Each row of a before or after table is a point. The points were changed in one or more steps. Then noise was added and the rows were shuffled. The steps act on columns, c1 being the first. What was done? A step turns or swaps two columns, mirrors them in a line or flattens them onto one, adds a multiple of one to another, or multiplies or shifts one. Angles are multiples of 10 degrees, from the lower column toward the higher: turns from -170 to 170, lines from 10 to 170 but not 90. Use the fewest steps. Two steps may share a column if one is a turn and the other turns, adds or multiplies; they go together, in the order done. Otherwise the lowest column goes first.

Before (11 x 2):
[[ 0.16  0.49]
 [-0.24  0.04]
 [ 0.44 -0.51]
 [-0.56  0.12]
 [-0.13 -0.43]
 [-0.37 -0.49]
 [ 0.23 -0.14]
 [-0.30 -0.12]
 [-0.22 -0.05]
 [-0.03  0.41]
 [-0.50 -0.36]]
After (11 x 2):
[[ 0.22 -0.26]
 [ 0.04  0.25]
 [ 0.60 -0.17]
 [-0.52 -0.03]
 [ 0.31  0.60]
 [ 0.14 -0.20]
 [ 0.51 -0.37]
 [ 0.09 -0.58]
 [ 0.04 -0.23]
 [-0.36 -0.16]
 [ 0.47  0.04]]
Steps: turn c1 and c2 by 110 degrees

Before (13 x 8):
[[-0.08 -0.54  0.62  0.03  0.03  0.41  0.08 -0.20]
 [-0.11 -0.26 -0.23  0.53  0.32  0.53 -0.62 -0.09]
 [ 0.52 -0.19  0.22  0.26 -0.40  0.22  0.16 -0.21]
 [-0.03  0.41  0.18  0.28 -0.57  0.03  0.52 -0.41]
 [-0.28  0.48 -0.11  0.28 -0.25 -0.50  0.18  0.32]
 [-0.39 -0.52  0.20 -0.15 -0.05  0.03  0.52 -0.07]
 [ 0.29  0.20  0.35  0.28  0.12 -0.18 -0.35 -0.46]
 [ 0.21  0.04  0.69 -0.13 -0.49  0.25 -0.04 -0.26]
 [ 0.39  0.18  0.25  0.00  0.16  0.49 -0.21 -0.13]
 [ 0.15 -0.33  0.32 -0.41 -0.46  0.54 -0.61 -0.70]
 [ 0.10  0.21  0.25 -0.04  0.50  0.12  0.00 -0.60]
 [ 0.10 -0.38 -0.12 -0.46  0.34  0.03 -0.25 -0.73]
 [-0.14 -0.15  0.07  0.47  0.39 -0.42  0.42 -0.63]]
After (13 x 8):
[[ 0.17  0.50  0.65  0.25 -0.03 -0.01  0.01 -0.07]
 [-0.34 -0.19 -0.24 -0.05 -0.40  0.29  0.30 -0.14]
 [-0.12 -0.22  0.05  0.00  0.00  0.22  0.23 -0.59]
 [-0.57  0.23  0.03 -0.22 -0.27 -0.03  0.15 -0.20]
 [-0.02  0.54  0.31  0.07 -0.35  0.23  0.55 -0.20]
 [-0.20 -0.14 -0.30 -0.32  0.18 -0.06  0.44 -0.46]
 [ 0.00  0.30 -0.30  0.52  0.03  0.14 -0.02 -0.73]
 [ 0.02  0.26 -0.49  0.47 -0.57  0.12  0.52 -0.70]
 [-0.28 -0.07  0.12  0.11 -0.32 -0.05  0.66 -0.26]
 [ 0.34  0.35 -0.59 -0.46 -0.39  0.37  0.00 -0.09]
 [-0.01  0.25  0.45 -0.45  0.44 -0.07 -0.08 -0.62]
 [-0.15 -0.35  0.52 -0.35 -0.14 -0.19 -0.02 -0.41]
 [ 0.22 -0.42  0.22 -0.36  0.38 -0.34 -0.17  0.31]]
Steps: turn c3 and c7 by 110 degrees; turn c1 and c3 by -160 degrees; turn c2 and c4 by -170 degrees; multiply c5 by 0.4; turn c5 and c6 by 60 degrees

Before (14 x 14):
[[-0.11  0.29 -0.09  0.13  0.16 -0.13 -0.19 -0.07 -0.13  0.47  0.09  0.55
   0.14  0.34]
 [ 0.05  0.09 -0.07 -0.09 -0.15 -0.15 -0.37 -0.12  0.41  0.38 -0.44  0.18
   0.31  0.04]
 [ 0.29  0.35 -0.22 -0.31  0.26 -0.48 -0.27  0.47  0.00  0.60  0.24  0.02
   0.07  0.25]
 [ 0.03  0.10  0.66  0.04  0.25 -0.28 -0.16  0.33 -0.18  0.29 -0.14  0.09
  -0.17  0.27]
 [ 0.27 -0.07 -0.03 -0.08 -0.16 -0.30 -0.35  0.15 -0.24  0.22  0.13  0.19
   0.58  0.31]
 [ 0.12  0.26  0.28  0.13  0.48  0.19  0.04  0.17 -0.33  0.36 -0.47 -0.31
   0.04  0.75]
 [-0.03  0.15  0.10  0.48 -0.07  0.24  0.40 -0.17  0.09 -0.47 -0.43 -0.36
  -0.43  0.50]
 [-0.55 -0.37 -0.22  0.05 -0.59  0.46  0.08 -0.34 -0.13  0.05 -0.35 -0.41
  -0.49  0.48]
 [ 0.42 -0.09 -0.02 -0.28  0.27 -0.05 -0.48 -0.44 -0.06  0.24  0.03  0.28
   0.06  0.01]
 [-0.03  0.37  0.22  0.18  0.38 -0.50 -0.14 -0.07 -0.26  0.44  0.00 -0.31
   0.26  0.10]
 [-0.22 -0.31  0.20  0.24 -0.03  0.49  0.76 -0.07  0.05  0.20 -0.18 -0.39
  -0.19  0.41]
 [-0.57 -0.41 -0.19  0.25  0.15  0.49  0.34 -0.05 -0.06 -0.46 -0.64 -0.29
  -0.28  0.18]
 [-0.06  0.31 -0.09 -0.76 -0.14 -0.29 -0.19 -0.36  0.03  0.00 -0.17  0.41
   0.37  0.05]
 [-0.02  0.49  0.47  0.26  0.35  0.46 -0.12  0.32 -0.14  0.12  0.03 -0.35
   0.04  0.19]]
After (14 x 14):
[[ 0.26 -0.10  0.29  0.00 -0.54 -0.22 -0.32 -0.22  0.76  0.27 -0.03  0.01
   0.32 -0.01]
 [ 0.05  0.04  0.26 -0.04  0.35 -0.37 -0.05 -0.38  0.57  0.28  0.15 -0.09
  -0.01  0.69]
 [ 0.04  0.12  0.04  0.26 -0.30 -0.15 -0.21 -0.01 -0.15  0.38  0.56 -0.29
   0.15 -0.06]
 [-0.08  0.30  0.04  0.75 -0.34 -0.32 -0.08 -0.15  0.68  0.01  0.17 -0.97
   0.21 -0.07]
 [-0.46 -0.38  0.48 -0.10 -0.13  0.45  0.18  0.80 -0.57  0.11  0.31  0.62
  -0.80 -0.22]
 [-0.60 -0.38  0.13 -0.27  0.29  0.54  0.59  0.47 -0.76 -0.46  0.49  0.72
  -0.12 -0.18]
 [-0.17  0.22  0.37 -0.17  0.09 -0.10 -0.20 -0.44  0.31  0.47  0.00 -0.88
   0.25 -0.08]
 [ 0.50 -0.10  0.02  0.26  0.18 -0.07 -0.45  0.32  0.22  0.26  0.16 -0.34
   0.23 -0.03]
 [-0.27 -0.38  0.37 -0.21  0.11  0.47  0.76  0.52 -0.88  0.15 -0.06  0.74
  -0.13  0.22]
 [-0.06  0.36  0.08 -0.33  0.06 -0.51 -0.19 -0.04  0.92  0.42  0.02 -0.26
   0.42  0.24]
 [-0.04  0.46  0.23 -0.26  0.22  0.41 -0.06 -0.45 -0.66  0.15  0.02 -0.21
   0.24  0.46]
 [-0.06  0.14  0.52 -0.39  0.26  0.20  0.50  0.21 -0.61 -0.46  0.25  0.00
  -0.31  0.08]
 [ 0.16  0.25  0.74 -0.25  0.38  0.19  0.18 -0.17 -0.03  0.38  0.43  0.05
   0.31  0.28]
 [ 0.31  0.33  0.22  0.28  0.12 -0.49 -0.40 -0.63  0.81  0.57 -0.08 -0.20
   0.18 -0.23]]
Steps: add 1.5 times c2 to c12; turn c8 and c12 by 150 degrees; swap c3 and c14; turn c4 and c9 by -160 degrees; add -1.5 times c6 to c9; turn c5 and c13 by 40 degrees; mirror c7 and c11 in the line at 170 degrees
